Each point is reached from the start by the listed moves, each made 0, 1 or 2 times, or once backwards (-1), plus a little noise. Is the number of moves made odd or even? Then give how often each move was made.
(in the rows, 128 means zero)

Moves:
(1): [182 133 133 132]
(2): [124 164 125 133]
(3): [123 132 175 121]
Start: [137 134 131 139]
Points:
[ 71 206 168 138] -> even (-1, 2, 1)
[191 172  86 155] -> odd (1, 1, -1)
[249 142  94 156] -> odd (2, 0, -1)
[142 132  85 147] -> odd (0, 0, -1)
[137 135 130 138] -> even (0, 0, 0)

Moves:
(1): [166 128 130 130 120 122]
(2): [125 179 122 116 130 132]
(3): [126 134 165 135 133 137]
(4): [125 138 125 163 119 127]
(5): [134 126 124 134 183 128]
(6): [128 119 113 128 125 190]
Start: [158 125 125 126 122 117]
Points:
[203 224 107 116 229 119] -> odd (1, 2, 0, 0, 2, 0)
[119 186 204  97 211  84] -> odd (-1, 1, 2, -1, 1, -1)
[146 191  99 138  58  49] -> odd (0, 1, -1, 1, -1, -1)
[178 249 129 133  58  54] -> even (1, 2, 0, 1, -1, -1)

Moves:
(1): [165 133 131 124 129 132 124 129 129 120 134 134 129]
(2): [122 165 127 125 124 129 134 127 128 127 129 130 133]
(3): [129 128 158 128 124 128 128 128 126 131 125 129 129]
(4): [130 126 129 173 121 142 124 122 132 125 123 127 132]
(5): [121 130 132 135 170 126 123 130 134 121 124 131 128]
(6): [125 127 132 121 132 161 132 121 117 125 128 128 131]
(7): [130 121 124 134 126 122 171 127 121 124 122 126 138]
(8): [123 130 131 130 128 132 132 172 124 125 126 125 122]
(9): [127 123 134 125 118 135 139 129 178 127 123 135 123]
(10): [135 131 133 130 130 136 130 133 126 175 125 128 123]
(11): [122 125 135 128 131 125 133 125 131 132 165 128 136]
Start: [109 126 105 133 134 115 120 141 125 124 127 125 132]
Points:
[174 230  84 108 152 211  87 180  55 144 115 130 123] -> even (2, 2, -1, 0, 0, 2, -1, 1, -1, 1, -1)
[132 112 106  91  96  92 222 226 103  69 166 122 146] -> odd (1, 0, 0, -1, -1, 0, 2, 2, 0, -1, 1)
[167  72 127 187  85 137 222 139 161 214 182 128 150] -> odd (1, -1, 0, 1, -1, 0, 2, 0, 1, 2, 2)
[ 50 177  70 189 122  69 173  85 147  87 193 123 180] -> odd (-1, 2, -1, 1, 0, -1, 1, -1, 0, -1, 2)
[144 144 140 107  87 201 215 131 195 212 191 140 151] -> even (1, 1, 0, 0, -1, 2, 1, 0, 2, 2, 2)
[163 210 141 140 200 115 145 161 249 190 157 161 128] -> even (2, 2, 0, 0, 2, -1, 0, 0, 2, 2, 1)

Moves:
(1): [158 143 118 134 130 131 124 143 128 124 122 130 119 123 126 130]
(2): [124 149 130 124 117 122 139 135 126 126 134 124 130 125 128 119]
(3): [133 124 155 127 139 127 126 133 134 134 134 126 124 128 129 130]
(4): [128 129 132 154 132 130 133 133 122 127 127 127 130 124 137 135]
(5): [123 144 125 127 157 125 139 133 130 144 134 126 136 135 135 126]
(6): [124 134 129 124 130 161 128 125 137 131 127 123 129 115 130 139]
(7): [138 121 133 117 120 126 155 122 132 129 130 140 123 133 128 119]
(8): [129 105 118 122 128 128 120 164 130 140 133 123 127 116 123 119]
(9): [128 127 120 136 129 124 126 126 152 128 131 124 129 126 131 128]
(10): [133 131 130 128 117 132 123 126 125 160 127 128 126 134 137 126]
(11): [128 126 128 136 129 132 122 120 123 126 155 129 125 129 125 124]
(12): [122 134 131 130 126 126 122 129 131 126 122 154 117 131 126 126]
(13): [133 126 131 126 121 122 128 131 124 119 128 138 168 128 134 130]
(14): [121 130 135 124 118 145 125 142 132 118 132 125 122 157 122 138]
Start: [137 139 112 136 155 114 119 126 119 116 145 156 128 133 111 115]
Points:
[178 177 132 204 233  55 152 192 120 166 240 112 144  93 146  76] -> even (1, 2, 2, 2, 2, -1, 0, 1, 1, 0, 2, -1, 0, -1)
[145 135  79 124 204 115  60 240 157 136 150 201 185 153 109 114] -> even (1, -1, 0, -1, 2, 0, -1, 2, 1, 0, 0, 2, 2, 1)
[126 122 151 160 151 158  92 147 170  65 104 202  95 139 104 162] -> odd (0, -1, 1, 1, -1, 1, 0, 0, 1, -1, -1, 2, 0, 1)
[141 104 170 161 104 135 115 249 185 140 135 187  80 162 117 118] -> odd (0, 1, 2, 2, -1, 0, 1, 2, 2, 1, -1, 2, 0, 2)
[133 179 118 169 198 200  72  84 106  79 172 170  66 114  93 153] -> even (1, -1, 0, 0, 0, 2, -1, -1, -1, -1, 2, 1, -1, 0)

Moves:
(1): [145 116 123 125 116 109 144 135 137 140 131 131 128 132 123 138 129 133
 134 133 150]
(2): [130 143 130 127 135 121 115 141 124 138 122 129 129 140 137 132 131 125
 124 120 134]
(3): [134 123 131 133 147 123 136 123 128 126 140 130 128 121 132 133 123 124
 120 128 135]
(4): [133 143 127 131 131 142 128 134 125 119 122 123 132 127 126 138 133 135
 128 114 141]
(5): [142 127 120 119 148 133 127 132 115 135 125 130 145 115 145 130 127 127
 128 132 138]
(6): [125 129 128 131 131 125 127 144 117 140 122 132 125 125 136 131 129 139
 144 135 127]
(7): [122 113 127 124 134 136 131 128 130 120 122 126 124 137 129 115 133 140
 133 131 138]
(8): [ 98 111 131 127 123 122 127 120 115 130 127 140 132 127 116 129 142 124
 121 116 126]
(9): [131 128 131 116 131 121 127 136 126 137 129 120 127 124 121 122 131 109
 129 122 129]
(10): [144 131 143 132 140 125 140 119 118 125 122 127 136 140 117 121 129 122
 116 123 134]
(11): [114 140 114 119 127 126 140 135 141 137 139 126 113 116 134 118 129 123
 130 120 122]
(12): [135 133 125 126 127 129 127 137 137 127 128 145 131 122 112 131 131 123
 133 128 119]
(13): [132 133 135 124 134 139 130 132 124 140 135 127 152 140 130 125 124 129
 132 132 113]
(14): [130 124 131 133 120 137 124 135 122 120 125 127 139 129 130 141 125 139
 118 119 118]
(15): [130 127 137 123 123 137 129 118 139 138 138 140 134 120 144 130 128 117
 128 115 124]
(16): [119 124 126 126 129 128 134 126 130 120 119 131 132 127 129 134 129 126
 128 126 119]
(17): [119 127 124 102 116 120 123 114 113 134 133 130 130 130 135 145 135 127
 132 122 125]
(18): [136 126 127 133 126 135 126 122 137 135 129 132 119 126 132 140 140 132
 125 131 128]
(19): [136 123 117 131 130 126 126 119 129 133 127 126 143 129 121 137 115 135
 140 119 118]
(20): [123 114 108 150 136 142 133 130 130 135 140 137 127 142 127 130 114 121
 130 137 102]
Start: [128 112 126 134 125 131 131 114 116 125 137 154 143 113 130 121 128 126
 140 144 127]
Points:
[ 70 135 175  97 161 117  94 133   7 197 175 200 175 110 176 163 158  42
 103  52 105] -> odd (-1, 2, 2, 1, 0, 2, -1, 2, 2, 1, 0, 0, 0, 1, 2, -1, 2, -1, -1, 1)
[ 97 115  69 163 127 100 175 166 116 156 155 191 197 141  71 227 117 139
 125  50  85] -> even (2, 2, 2, 2, -1, 0, -1, 2, 0, 0, 2, 1, 1, 2, -1, 2, 0, 0, 2, 1)
[155 105 124 100 135 183 152 134 187 159 148 193 174 141 132  95 129  62
 140 113  44] -> odd (0, 1, -1, -1, 0, -1, 2, -1, 2, 1, 1, 2, 1, 1, 2, 2, 0, 1, 0, 1)
[ 85  81 100 148 175 194 145 131  73 158 154 170 203 158 187 157 102 144
 201 154  82] -> odd (0, 0, 1, 2, 0, 2, 1, 0, 0, -1, -1, -1, 2, -1, 1, 2, 1, -1, 0, 2)
[150 114 178 121 145  97 124 143  94 175 147 162 160 127 194 131 133  87
 128 121 185] -> even (1, 2, 1, 0, 0, 1, 0, 0, 1, 0, -1, -1, 0, 0, 2, 0, 0, -1, -1, 0)
[152  94 122 178  99  80 129 180 160 115 151 197  94 116  79 176 158 133
  82 131 185] -> even (2, 2, 2, 0, -1, -1, 0, 1, 0, -1, 0, 2, -1, 2, -1, -1, -1, 1, -1, 0)
[106  64  55  84 135  66 145 121 114 203 141 188 101 104 176 221 180 182
 207 108 203] -> odd (2, 2, 2, 1, 0, 2, 2, 1, 0, -1, 1, 0, -1, -1, 0, 1, 2, 2, 2, 0)

Moves:
(1): [128 125 138 126 128 136 122 114 128 122 131 142 129 130 134 130 135 132
 125 129 133 127 128 128]
(2): [138 123 129 134 128 123 137 121 133 126 130 131 120 125 123 130 122 128
 135 123 130 133 130 129]
(3): [128 122 127 130 116 126 131 128 130 120 127 129 125 126 130 131 128 130
 127 133 117 129 126 130]
(4): [123 125 118 130 133 140 138 126 134 126 132 129 126 134 118 124 132 133
 126 123 129 134 118 134]
(5): [127 124 123 125 127 126 136 128 137 132 133 119 132 128 126 121 137 120
 133 137 120 125 128 135]
(6): [131 123 141 127 130 134 129 131 120 131 129 127 132 133 131 138 127 120
 127 124 125 134 114 130]
(7): [133 127 138 131 136 131 136 125 114 125 125 131 127 130 124 129 134 131
 130 132 121 125 129 116]
(8): [122 129 128 125 132 129 129 117 128 138 114 131 124 128 125 134 129 119
 125 125 138 119 114 135]
(9): [129 126 128 124 124 121 134 132 118 131 121 129 125 128 132 128 128 132
 133 128 132 124 124 132]
(10): [124 142 127 117 124 118 137 128 125 122 133 130 131 125 127 123 130 131
 130 127 128 117 127 129]
(11): [135 120 124 117 126 133 125 120 131 129 125 128 125 132 130 125 129 128
 132 121 124 127 121 133]
(12): [127 137 140 129 126 128 134 135 119 131 132 115 122 126 123 127 133 130
 125 114 130 125 131 125]
(13): [127 135 136 129 135 133 125 126 126 127 126 125 125 129 128 122 126 133
 129 125 122 126 125 135]
(14): [124 128 125 125 119 134 129 129 128 135 132 130 128 137 128 128 123 134
 126 141 119 131 116 119]
(15): [126 131 124 130 129 141 127 130 126 124 129 127 129 136 122 134 124 129
 129 127 135 120 127 127]
(16): [131 125 136 126 125 122 129 134 128 127 128 133 124 126 123 129 125 129
 123 123 126 119 131 133]
(17): [132 123 131 137 125 125 126 129 128 123 127 125 132 141 123 125 130 122
 125 130 134 130 121 116]
(18): [128 124 133 124 128 130 130 131 132 123 124 124 127 132 122 126 129 128
 137 131 129 135 126 122]
(19): [127 117 125 132 117 130 130 126 132 129 130 126 131 119 123 126 127 122
 129 128 130 130 121 131]
(20): [123 121 124 132 123 122 128 117 131 133 113 133 131 137 135 121 126 115
 143 132 122 146 136 132]
(21): [123 129 135 128 133 127 129 128 117 125 132 125 121 131 118 130 121 133
 126 125 120 137 131 134]
(22): [116 127 134 123 132 123 129 129 134 129 126 118 135 127 132 129 132 133
 142 119 123 116 123 125]
(23): [120 128 125 137 132 127 124 130 126 135 134 134 129 121 126 134 142 120
 132 130 126 138 121 132]
(24): [128 134 132 134 128 130 131 131 129 129 124 134 137 125 124 136 130 138
 127 124 124 126 126 129]
Start: [127 134 122 121 130 129 128 122 124 137 124 124 135 119 124 128 130 112
 123 136 139 125 133 139]
Points:
[125 145 161  87 105 180 162  69  75 127 102 151 111 192 116 127 126 136
  91 119 164 116   7 142] -> odd (2, 0, 1, 2, -1, 2, 0, 2, 2, 2, 1, 1, 2, 2, 0, -1, 2, 0, 0, 0, 0, -1, -1, 0)
[184  90 209 148 153 131 180 145 105  90 128  95 131 150  88 151 146 135
 139  99 124 149 118  73] -> odd (0, 2, 1, 1, 0, 2, 2, -1, 0, -1, 0, 1, -1, -1, -1, 0, 2, 2, -1, -1, 0, 1, -1, 1)
[165 119 148 129 144 115 174 103  90 150 100 108 137 148 118 112 107 102
 183 134  84 144 163 150] -> odd (-1, 2, -1, -1, 2, 1, 2, -1, 1, 0, 1, 0, 1, 0, 1, 0, 0, -1, 0, 2, 1, 0, -1, 1)
